Each row is a point. Any point is a mix of the corners, with weights that add up to 1. It lies inside the corners' shape when no weight is negative. Say inside or outside, and name the corners with a negative weight.
In the rows, zero is written as 128.

Corners:
(1): [188 249  88]
(2): [115  65 178]
(3): [ 99  55 143]
(4): [ 58  98 138]
Points:
[107  67 155] => inside
[ 93 100 151] => outside (3)
[ 89 122 138] => outside (3)
[113  74 170] => inside
[114 136 117] => outside (2)
[102 117 144] => outside (3)

Corners:
(1): [136 175 164 174 240  77]
(2): [196 127  85 115  39 124]
(3): [122  80  80 123 127 190]
(4): [114 105 142 101 189 221]
(5): [ 89  94 149  92  76 195]
(6): [114 181   7 158 128  50]
(7): [ 58  91 177  89 126 125]
Points:
[127 135  91 129 116 116] => inside
[113 104 105 106 103 165] => outside (1)
[ 80  91 128  98 128 180] => outside (1, 2)
[ 89 110 155 108 133 139] => inside
[ 73  98 162  97 125 131] => inside
[118 104 108 116 150 183] => inside
[114 102 113 112 104 170] => inside
[121 135  79 134 133 134] => outside (7)
[132 127 103 137 164 150] => outside (7)

Corners:
(1): [115 175 207  73  67 123 198  91  68]
(2): [ 89 137 191  82 119 165  48 159  58]
(3): [188  66  83  97 136 109 143  98 110]
(4): [161 163 102  87  76 111  72 126 192]
(5): [135 182 193  67 102 164  78 109  57]
(6): [157  89 162 249 142  99 118 128 167]
(7): [163  81 173  95 135  89 100 161  94]
(8): [154 169 160 152  90 145 145 163 180]
(9): [169 114  95 169 146  98 139 183 107]
(10): [138 159 143  62 163 147 193  83  83]
Points:
[148 114 169  63 128 126 132 120  70] => outside (4, 6, 9)
[120 141 165  96 111 141  84 141  98] => inside
[152 125 159  95 132 132 111 145  91] => outside (1, 4, 6)
[150 136 139 124 103 131 110 135 131] => outside (7, 10)
[142 159 150 107  99 132 131 123 123] => outside (7)
[145 144 146 107 122 140 145 109 121] => outside (7, 9)

Corners:
(1): [180  90  92 189 181 149 135 127 116  98 164  47]
(2): [ 61  85 132 112  67  62 157 126  55  95  86 161]
(3): [137 110  62 201  98  91 122 195 116  79  87  98]
(4): [ 88  80  86  84  52 205 163 104 114  86  66 135]
(5): [109 108 147  95 154 193  91  72 128 144 132  50]
(6): [123  79  70 168 133  90 101 154 196 195 168 156]
(7): [136 117  93 122  71  91 173 152 153 164  80 143]
(8): [ 97 203  98 197 145 184 163  53 122 115  95 162]
(9): [137 172 215 207  90 236 137  78  78   7 165 125]
(10): [ 80  78 180  85 208 191 161 113 100 123  67  68]
(11): [ 89 182 103 112  73 129 179 116 122  86 151 150]
(12): [168 103  72 140 152  65  70 224 136 201 145 116]
(13): [143 104 134  85  74 159  71 104 174 124 104 130]
Points:
[153 105 149 117 136 157 100 129 166 154 155  99] => outside (2, 3, 4, 8)
[140 139  96 176 104 114 112 134 134 107 155 142] => outside (4, 5, 7, 10)
[130 119 115 146 117 160 133 130 136 110 113 120] => outside (2, 5)
[126 156 123 160 107 147 129 100 116 103 126 127] => outside (4, 6, 10)
[131  66  84 114 129  87  88 190 142 173  88 101] => outside (1, 8, 9, 11)

Corners:
(1): [128  60 140 132  78 146  83 185 153 151  72  93 107 119 156 112 171 112]
(2): [ 34 108 140 173 116 107 121 151 135 131 113  75 139 168 139  66  73 170]
(3): [114 196 150 104 132 146  87  50 184 159 159 190 162 129 106 128 123 146]
(4): [231 106  76  35 162  65 199 112  78  91  92 138  90  39 105  84 141 112]
(5): [145 112 188  88 150 145 124 188 152 147 154 107 164 198 143  89 130 153]
(6): [ 99 162  91 165 122 163 117 123  88 168 134 169 134 120 117  79 151 137]
(7): [221 147  40  58 136  87 178 129 100 138 137 217 101  63 198  94 185 107]
(8): [173 124  81 124 132 153 204 113 102 148  68 205 156  23 117  68 145 129]
(9): [  7  44 182 137 119 153  91 159 149 178 118 123 110 199 104 121  94 171]
(10): [ 78 137 148  77  96  67 131 112 115  40 212 172  88  85  84  51 171  96]
(11): [ 53 135 110 164 155  44 108 122 122  78 220 180 142  94 128 145  93 117]
(12): [117 121 163  99  79 173  54 137 152 180 213 113 195 156 152 175  85 127]
(13): [ 93  93 198 122 104  85 112  62 116 122 175 162 133 101  89 117 117  84]
(14): [ 53 137 211 107 151 186  85 144 145 211 189 111 184 160 149 162 122 179]
(15): [ 72 139 167 161 125 142 139 184 109 181  96 136 146 177 112 147  36 179]
(16): [192 121 122 164 129 152 125 127 183 184 125  99  93 124 149 142 112 184]
(17): [180 129  37  82 112  44 193 102  47 101  67 229 114  50 120  47 211 161]
(18): [101 116 154 143 161 207 182 127 156 137  82 103 155 187 172 144  85 221]
(19): [149 126  50  95 122  36 238 134  83 155  85 171 106  98  92  90 214 130]
Points:
[128 121 131 115 128 122 130 129 127 134 134 144 131 117 134 106 124 144] => outside (19)
[145 121 112 111 130 112 143 127 123 141 130 149 122 105 134 111 134 143] => inside
[120 116 121 112 127 111 148 138 106 139 124 149 127 113 125 102 135 144] => outside (3)
[117 124 120 114 130  91 133 130 117 137 141 161 115 115 129 105 141 134] => outside (8, 12, 18)
[ 96 130 154 106 119 114 126 112 126 136 160 147 148 112 121 129 118 122] => outside (5, 6, 9, 16, 17)
[124 125 129 118 127 130 134 126 126 149 133 154 133 122 128 119 129 143] => outside (2)

Corners:
(1): [136  97 142 146 131 155  67 172 123 126 233 140 140 137 132 141 121 128
 138 134]
(2): [141 133 117 137 134 135 154 142 129 139 110 146 137 109 129 142 110 130
 142 144]
(3): [160 150 128 135 139 101 156 126 141 127 157 123 167 124 125 148 103 166
 141 149]
(4): [108 115 143 164   8 122 106 123  99 102 135 149 127 176 119 136 111 134
 151 140]
(5): [149 150 126 156 151 131 111 118 148 141 116  96 105 123 114  87 132 135
 142 135]
(6): [140 134 115 147 150 127 145 118 149 133  98 108 102 140 113  37 126 156
 132 143]
(7): [126 137  96 147  86 129 144 116  79 137 153 134 144  91 160 150 135 130
  90 138]
(8): [108 146 148 130 125 137 162 129 110 124 125 124 105 112 121 128 111 127
 117 157]
(9): [115 111 134 136 139 145 134 125 140 132 113 142 116 107 159 134 140 119
 137 111]
(10): [118  88 123 153 127 139  76 116 138 112 161 156 109 129 123 133 131 124
 122 135]
(11): [149 144 143 160 133 147 134 127 144 132 106 122  98 118 108  82 130 130
 129 101]
(12): [127 150  97 139 129 115 138 136 104 143 137 118 130 135 144 126 116 133
 139 104]
(13): [165 131 124 133 149 121 152 135 136 127 135 111 110 116 144 137 122 148
 118 141]
(14): [108 102 156 140 141  74 148 120 125 166 112 136 126 113 125 127 109 109
 152 163]
(15): [130 111 124 143 129 143 116 118 106 119 131 158 138 150 130 123 151 128
 121 128]
(16): [ 89 118 140 112   7 151 157 131 132 146 109 136 119 147 105  98  97 104
 134 115]
(17): [120  78 119 161 141 151 136 121 132 161 171 136 101  99 126 151 145 112
 116 125]
(18): [111 154 127 124 108 144 146 166 148 119 122 106 105 154 105 135 106 176
 123 118]
(19): [154 138 156 141 155 160 149 117 156 133 112 145 101 135 115 143 112 165
 112 140]
(20): [120 148  92 150 135 122 129 123 136 130 100 154  95 136 138 115 153 125
 122 137]
(21): [165 162 128  88 153 126 159 137  89 140 119 137 132 109 138 143 121 178
 147 154]
Points:
[122 107 111 153 119 122 142 111 132 139 117 149 122 121 144 133 134 116
 126 131] => outside (1, 5, 8, 11, 18, 21)
[135 130 116 151 120 132 110 131 126 121 153 131 129 141 128 124 133 148
 134 124] => outside (2, 8, 13, 14, 16, 19)
[127 133 130 136 116 133 138 133 126 132 131 130 119 127 125 131 119 138
 129 134] => outside (6)
[126 128 123 136 116 129 139 134 127 133 134 129 118 124 129 124 120 138
 130 133] => outside (5, 15, 19)
